Each point is reached from the start by the listed moves, each made 0, 1 or 2 times, or once backwards (-1), plus a little noise. Is the number of moves made odd or even? Then give how often each move was made.

Moves:
(1): [16 25  0  8  9  3]
(2): [  6  17   7 -14  20   4]
(3): [ 11 -18  21 -13   7  39]
Start: [ 6 10  0 -8  2 11]
Points:
[ 28  26  34 -47  51  56] -> odd (0, 2, 1)
[  6 -14  29 -43  21  50] -> odd (-1, 1, 1)
[ 56  32  57 -54  66 100] -> odd (1, 2, 2)

Moves:
(1): [ 20  -2 -10   4 -11 -28   3  -2  -5  -7 -13   3  -5]
(2): [ 8  8 -3 13 13  9  5  6 -1 11  7  1  7]
(3): [ 3 10  3  4  8 -7  1 14 12 -1  1  0 -2]
(4): [ -8  -8  15  34   3 -16  14 -12  -2  11 -16  -2   1]
(5): [-15 -10  -5  -2   9  -9   5   5 -16  -7   1  -5  -1]
(6): [ 5 -3  5 -2  3 11  6  0  2 -2 -3  0 -8]
(7): [  3   0   2   7   7 -12  13   6  -8   7  24  14   7]
(8): [ -4  -5   2  -2 -13   0  10  13  -7   3  -8   0   8]
(9): [ -1  -8 -10  -3  -5  -1  -4  -2   9   3  -4  -5  -9]
(10): [  9   3   5  -3  10   9 -16  11  -3  11   8   4  -5]
(11): [ 13   2   0   1  -6   8 -10   4   2  -4   9 -10  -8]
Start: [  3 -11  -6   8   0 -16  -7  -7  -9  -6  -7 -10 -10]
Points:
[ 28 -23 -15 -49   6  -3 -58  26 -47 -44  -9 -27 -50] -> odd (1, -1, 0, -1, 2, 1, -1, 0, -1, 2, 1)
[ 40   8  36 121   2 -39  51  24 -35  57  31   4  38] -> odd (0, 2, 0, 2, -1, -1, 2, 2, -1, 0, 2)
[  59  -40   15   74  -32 -105   -1   -1  -61   26    4    5  -20] -> even (2, -1, -1, 2, 0, -1, 2, 1, 0, 2, 2)
[ 10  -1  14  79  24   6 -44 -23  48  48 -21 -41 -36] -> odd (-1, 1, 1, 2, -1, -1, -1, -1, 2, 1, 1)
[  5  -8  20  57  23 -20  29  23 -29   1 -13 -22  -4] -> even (0, 1, 1, 1, 1, 1, 0, 1, -1, 0, 1)
